Each row is a point. Any point is a mix of the corners, with weights that add up to 1. It lies inside the corners' shape when no weight is negative. Say inside or outside, and name the corners with a negative weight.
In the rows, zero is written as 128.

Corners:
(1): [153 112  92]
(2): [ 22 149 132]
(3): [161 143 193]
(4): [176  81 149]
Points:
[128 141 173] -> inside
[ 54 140 130] -> inside
[170 116 131] -> outside (2)
[148  75 117] -> outside (3)
[ 86 143 155] -> inside
[151 112 104] -> inside
[ 74 142 119] -> outside (4)

Corners:
(1): [114  87 116 205 117 112]
(2): [138  53 124 138 180 103]
(3): [120 110  78 114 103 100]
(4): [152 149 108  97 122  11]
(5): [ 62 245 121  50 127 156]
(6): [111 187 141  73  73 160]
(7): [157 100  80 200 128 155]
Points:
[141 117  91 170 127 145] -> inside
[133  87 108 137 147 109] -> inside
[141 110  88 166 124 135] -> inside
[108 168 128  69  94 111] -> outside (7)
[151 143 112 109 134  89] -> outside (1, 3)
[ 95 166 112  97  89 110] -> outside (2, 7)
[111 166 106 128  86 132] -> outside (2)

Corners:
(1): [149 129 153 125  92 154 138 124 157 158 118]
(2): [120 117 159 131 125 101  87 137 173 114 104]
(3): [ 90 132 167  77 114 129 140 180 126 116 160]
(4): [107 127  98 151 129 110 132 166 174 120 130]
(5): [132  94 120 141  97 118 116 125 110 121 184]
(6): [110 107 114 149 133 110 127 118 155 249 153]
(7): [143 130 115  56 136 123 108 112 160 115 127]
(8): [ 96 143 156 115 132 123 127 113  15 106 104]
(9): [ 99 104 137 147  87 118 136 102 173 164 104]
(10): [117 107 157 125 133 122 168 150 126 133 141]
(11): [133  43  45 146 138 192  90  45 143 116 139]
(12): [130  52  86 125 113 121  87 112 117 121  97]
Points:
[112 107 138 115 111 129 116 115 129 145 126] -> outside (4, 10)
[122 101 122 120 119 128 117 130 158 132 132] -> outside (8)
[123  85 107 157 113 126 117 107 163 160 129] -> outside (3, 7, 8)
[131  69 109 179 110 129 108 109 184 150 119] -> outside (3, 7, 8)
[131  86 106 133 115 142 117 112 162 139 145] -> outside (8)
[109 109 138 123 110 122 128 129 144 138 126] -> inside
[118 110 139 130 116 116 112 127 145 134 125] -> inside
[125  88 108 126 118 149 117 110 154 118 135] -> outside (6, 8)

Corners:
(1): [245 147  85 175  71 181  90 172 103 131 143  59 140  60]
(2): [184 174  95 161  87 209  83 196 100 118 190 129 148 132]
(3): [103  77 132 204 107 125 142 191 133 195 155 166 147 132]
(4): [103 187 124  92 122 116 156 121 137 143  91 147 112 137]
(5): [118  63 165 171 149 154 175 171 113 170 158 160 225 145]
(6): [ 69 124 158  78 137  86 125 133 124 116 154 165 146  86]
(7): [137 154 182 142 115  75 150  70 164  91 163 163 112 134]
(8): [105 108 152 197  55 187 175 164  75 156 179 129 153 110]
(9): [115 163 131 126 182 146  82 114  98 117 106  60  93 106]
(10): [145 174  60 125  54 135  59  87  74 126 101  88 143 133]
(11): [ 62  78 153  81 130  95 189 100 166 115 184 138 109 150]
(12): [153 132  67  99 125 186  83  45  93 121 100 146  86  84]
(13): [ 68 108 204  82 108 136 120  78 218  98 144 166 121 117]
(14): [131 124 120 129 124 137 111 144 106  44  92 120 108 103]
(15): [ 58 128 111 157 150 122 140 103 166 113 137 112 154  96]
Points:
[ 46  85 141 111 113 116 153 120 145 137 124 171 153 122] -> outside (1, 2, 7, 9)
[ 48 112 174  92 114 109 192 115 185 106 173 233 119 122] -> outside (1, 5, 9, 10)
[127 125 124 139 102 144 120 131 122 121 152 134 144 106] -> outside (4, 9)
[112 148 155 130 110 139 153 128 156  97 142 102 137 148] -> outside (3, 6, 12)

Corners:
(1): [106 161 178 130  48 131 136 147 117 115 170 136  82 143 139  77 117 155
 121 138]
(2): [106 118 131 147 147 116 136  83  93  97 141 157 138 108 169 125 122 123
 174 208]
(3): [173 119  84 179 114  95 133 116 120 117 139  95 172 151 126 113 116  86
  97 168]
(4): [128 105 182 125 198 122 109 158  97 170 102 115 129  91 109  66 125  88
 112 187]
(5): [121 137 172 136  84 130  79 148 103  31 151 139 138 104 128 127 131 155
 101 159]
(6): [127 159 151 105 171  94 177 125 172 171 123 122 136 109 134 107 179 142
 130  85]
(7): [114  77 175 150 147 132 131  66  92 134 161 156 125  96 136  62 148 122
 179  97]
(8): [164 110 149  94 135 206 148 137 131  55 123 127 108 134 144 176 167 129
 153 109]
(9): [126 111 160 154 112 108 134 138  93 165 119  75 108 117  65  74 120  59
 189 106]
(10): [ 93 163  75 192 188 112 177 118 175 159 112 147  93 131 135  69 157 107
 107 112]
(11): [129 142  83 159  76 147 124  93  52  87 101  98 132 150 187 129 141 139
 104 169]
(12): [ 69 119 159 107 174 122 146  73 168 128 146 130 112 147 174 135 154 167
 140 118]
(13): [105 126 138 138 111 129  99 147  94 128 104 152 147 141 128 118 108  62
 135 128]
(14): [125 117 126 176 184 108 109 117 137  87  76 172 147 145 124 102 101 152
 110 137]
(15): [162 131  93 112  89 129  96 109 120 108  89 146 130  99 145  68 120 100
 118 154]
(16): [101 117  94 138 146 150 177 164 101  82 168 100 115 122 174  62  89 166
  94 146]
(17): [167 174 119  67 152 144 136 116 104 124 145  92  83  93 118  95 132 123
 120 105]
(18): [ 99  70  80  92 106 109 113  94  93 128  98 186 106 170 155 145 173 105
 165 139]
(19): [126 133 132  96  99 124  93 122  83 173 125  90  98  75 147 169 109 152
 119 140]
(20): [131 149 134 143 122 184 124  88 165 110 138 132 142 129 105  99 152 194
 145 115]
(21): [149 145 145 104 121 106  60 165 143 107 161 106 132 117 168 131 149 165
 130 122]
Points:
[132 146 196 162 188 141 143 107 169  94 153 122 132 132 117 111 179 150
 147 126] -> outside (13, 15, 16, 18, 19)
[ 83 136 249 114 146 104  78 136 152 159 119 147 106  80 137 137 129 130
 151 122] -> outside (3, 11, 16, 17, 18, 20)
[118 140 134 125 145 143 129 117 134  94 128 155 122 127 153 102 141 156
 124 134] -> outside (3, 9, 19)
[121 125 128 131 131 141 133 123 118 111 134 127 124 123 141 104 130 138
 131 133] -> inside
[130 130 128 133 133 125 130 122 117 121 124 113 119 124 132 108 133 127
 132 141] -> outside (7, 13)

Corners:
(1): [138 160 116 108 118 159 126  66 123 112 152 129  60 118  76  78 115  94
  78 111]
(2): [218 131 121  75 205 126  90  64 124  94 140 114  74  88 110 134 110 113
  85  66]
(3): [121 107  91  80 105 103 180 115  59 148 118 158 194 167 142 102 148 127
 146 112]
(4): [169 111  84 133 131 131  59 138 139  61 142  89  48 136 104 140  88  49
  69  86]
(5): [ 59  61 157  47 100  35 200 162  98 160 103 191 199 184 130  84  86 175
 120 113]
(6): [105  87 105 152 230  67 151 134 120 126  96 130 109  95 100 138 112 149
 153 164]
(7): [ 78  98 212 126 163 109 170 164 111 160 151 149 123 128 163 157 119  80
 195 126]
(8): [ 81 129 182 123 152  87 148 141 112 113 144 172 193 134 114 141 171 168
 134 135]
(9): [163  60 169 148 124 112 143  81 158  80  69 119 104  89 136 116 161 126
 129 119]
(10): [111 110 165 123 104  66 153 129 140 168 123 151 125 119 205 162 115 143
 123 157]
(11): [208 133  99 131 140 186   7 103 154  88  58 123 110 116 109 128  70  84
 100  81]
(12): [ 78 121 184  53 123 102 148 186  43 140  98 126 146 140 155 132 135 171
 156 155]
(13): [140  94 163 112 102 108 171 172 166 172 116 152 142 194 123 148 138 199
 200 146]
(14): [203 138 126 168 159 182  79  78 138  23 186 107  47  86 147 127  38 102
 121  81]
(15): [ 98  31 153  99 145 104 172 163  63 202 126 166 144 101 106 176 121 166
 127 145]
(16): [105 126 181 109 119  79 138  70  62 138 121 122 167 203  94 128  99 153
 113 127]
(17): [167 153 101 146 177 213 125 125 159  79 109  68 144 141 117 145 107 113
  24 108]
(18): [111  79 124  44 130 130  87  47  85 107 133 119 142 169 120 110 131 108
 123 185]
(19): [ 34  84 125  93 126  99 157 145  95 158  98 148 156 169 144 152 141 189
 162  81]
(20): [190 154 130 129 126 144  93 107 152  83 163  40 101  59  83 161  53  75
 105  62]
(21): [166 153 122  92 159 149 136  60 133  47 112 151  79 120  70 184  75  96
 114 114]
Points:
[152 116 123 113 148 139 109 118 127 100 123 116 112 115 109 135 102 113
 121 101] -> outside (10, 16)
[132 107 134 101 118 109 128 103 108 110 118 137 130 137 108 128 109 129
 128 138] -> outside (2, 7, 17, 19)
[125 105 128  88 129 130 125 126 109 122 114 133 132 141 110 128 124 117
 119 111] -> outside (6, 10, 14, 16)
[132 102 125  99 135 116 137  98  99 125 111 130 133 127 123 133 109 134
 111 120] -> outside (4, 7, 8, 13)
[144 119 141 116 143 132 123 108 117 104 124 122 107 119 121 137 114 123
 126 118] -> outside (5)
[132  97 146 102 145 118 133 118 116 114 120 146 125 116 120 130 126 143
 150 114] -> outside (4, 10, 16, 17)

Corners:
(1): [202 123 162  67 148  96 118 139  87 125 148 142 164 162 167 115 121  98
 153 104]
(2): [166  80 133  86 138 170 154 128  96 107 199 106  93 160 107 132 165  80
 117 134]
(3): [169 188  96 174  71 106 153 136 207 131  83 131  96  70 166 104 112 116
  86 149]
(4): [ 65 134 160 118 124 142 164 152 154 156 114 124 151  80 151 117 149 137
  38 174]
(5): [ 74 183 145 189 127 180 109 175 233 155 131 112 128 104 124  77 112 130
  82 141]
(6): [105 193 132 147  98 117 169 143 169 133 129 163 176  38 165 103 118 173
 128 113]
(7): [159 114 130 119 121 165  99 114  96 143 121  53 179 150 107 130 103 122
 135  83]
(8): [158 135 108 146 165 142  98 135 109 158 107 115  97 169 173 153 134 137
 145  67]
(9): [151 127 136  80 141 111 151 130  96 138 115 123 120 205 130 122 133 175
 174 166]
(10): [192 100 111  37 149 135  81 134 108  88 100 103 115 132 103 182 135 185
 176  88]
(11): [ 52 190 140 133  79 121 104 101 161 111 150 128  79  90 134  95  79 149
  87 144]
(12): [ 64 180 100 141 127 131 109 181 166 127 143 106 148  77 140 171 115 107
 112 153]
(13): [ 76 234 124 145 155 131 112 107 206 180 105 119  89  39 106  35 142 143
 129 142]
(14): [ 82 206 160 116 152 146 166 165 141 126 102  86  80  94 157  90  98 126
  85 123]
(15): [140 138 119  90 122  80 109 121 127  89 128  76 134 170 123 133 145  58
 145  60]
(16): [157 109 143  88 119 249 169  93 119 129 106 100 146 170 153 141 142  79
 125 128]
(17): [140  67 128 147 151 219 134 187  91  55 129  79 148 148 138 123 191  60
 117 151]
(18): [ 87 148 188 181 167 117 130 127 198 102 122 118 151  56  84  88 129  78
  96 153]
(19): [150 154  71  61 163 110 146 123  75 120 121 140 108 152 110 116 126 107
  97 107]
(20): [158 171 135 142 139 172 130 154  99 118 132 110 169 165 131 143 201 131
  71 179]
(21): [109 125 117 103 149 100 118  74 155  82 147  70 147 153 190 123 128 170
 127 106]
Points:
[129 141 128 127 133 146 127 132 146 124 127 116 135 118 132 120 135 129
 115 137] -> outside (14, 15)
[140 139 146 104 150 161 132 131 110 125 126 111 114 138 115  99 124 114
 149 100] -> outside (3, 4, 12, 20, 21)
[139 135 135 116 133 145 134 137 126 114 128 109 137 138 138 130 137 115
 115 129] -> outside (13)
[173 109 133 103 149 130 137 143 102 106 128  99 127 174 137 126 148 114
 115 123] -> outside (6, 11, 12, 13, 16)
[101 162 123 111 133 116 136 141 147 117 111 120 121  95 153 129 122 131
 119 136] -> outside (2, 5, 7, 20)
[125 145 141 116 133 127 114 123 151 128 125  94 128 133 133 124 126 127
 121 122] -> outside (6, 17, 19)
[132 146 125 115 130 146 127 138 126 121 127 109 128 134 140 123 137 127
 115 131] -> outside (18)

Corners:
(1): [119 127 110 181 171  92 129 157 154  36 166  91 155 167 109  82 177 101
 146 118]
(2): [113 170 104 123  89 167 117 102  69  99  85  98 112 169 123 167  43 168
 107 193]
(3): [205 144 212 124 167  83  56  87  43 164 162  75 155 141  91 105 103  53
 176 176]
(4): [160  78 168 157 129 174 143 110   7  75 121  85 173  92  45 133 103  59
 133 204]
(5): [ 77 121  73 161  68 127 161 137 165 117 155 126 205 156 162  50 118 123
 103  98]
(6): [109 119 141 111 119 119 138  93 182 127 147  43 108 129 119 155  97 152
  77 156]
(7): [114 156 161 147 151 139 166 127 146 213 154  92 156 148 137 184  71 202
 116 162]
(8): [117  83 173 137 104 132 133 121 158  85  85 221 114 107  93  65  64 146
 103  82]
(9): [103 138  47 186 113 118 119 108 172 116 102 138 169 113 126  92 168  74
 158 126]
(10): [164 144 225 174 138 136 165 165  84 165 121  68 113 118 102  62 183  47
 101 129]
(11): [124 165 155 141 145 108 124 111 145 183 172 172 129 213  75 110 145 115
 163 173]
(12): [ 76 112 126 137 168 112 173  93  89 144  99 150 141 142  61 168 205 179
 119 176]
(13): [108 134 189 173 147 194 107 145 172 164 113  89 171 189  96  85 128  70
 111 151]
(14): [ 91 123 194 149  69 190 130 121 131  67 110 126  89 106 134 139 110 132
 149 101]
(15): [196  95 142 139 173 103  86 103 123 164 110 175 163 188 145 112 126  75
  96 138]
(16): [200 117 163 197 101  99  37  95 103 126 151 121  76 204  66 131 158 144
 209 146]
(17): [147 167 140 183  95 162  59  68 226  93 179 109 183 157 112 124 112 156
 120 152]
(18): [101 165  89 114 122 150 114 142 157 150 145 126 108 123  94 169 117 166
 128 116]
(19): [186  98 164 137 176 102  85  91 114 182 156  77 123  86 191  74 128  87
 173 184]
(20): [130 111 158  86 122 130 209  93 167 149  95 162 156 109 129  87 164 142
 133 123]
(21): [ 96 130 164 103  10  92 123 176 198  92  96 163 122 183 158  87 111 192
 164 152]
Points:
[154 121 177 137 140 129 116 112 119 168 140  92 140 131 125 118 133 111
 132 157] -> outside (1, 2, 8, 9, 11)
[119 128 143 153 134 133 126 113 151 129 140 134 153 158  90 113 135 115
 130 133] -> outside (2, 10, 19, 21)
[142 129 153 146 133 127 121 123 118 146 134 102 139 147 123 112 123 104
 141 153] -> outside (8, 12, 17)
[130 126 143 146 118 131 118 111 130 119 131 127 143 146 105 116 119 124
 140 150] -> outside (10)
[151 116 164 148 136 130 120  99 117 150 125 117 139 125 126  98 120 103
 134 151] -> outside (1, 18, 21)
[147 132 148 150 140 127 108 101 118 124 136 111 129 134 101 130 129 120
 139 151] -> outside (5, 13, 21)
[132 124 150 132 121 127 146 111 143 137 125 132 143 139 118 101 140 126
 137 137] -> inside
[137 117 154 150 118 127 115 118 140 126 132 116 146 137 120 103 130 115
 137 138] -> outside (2, 11)
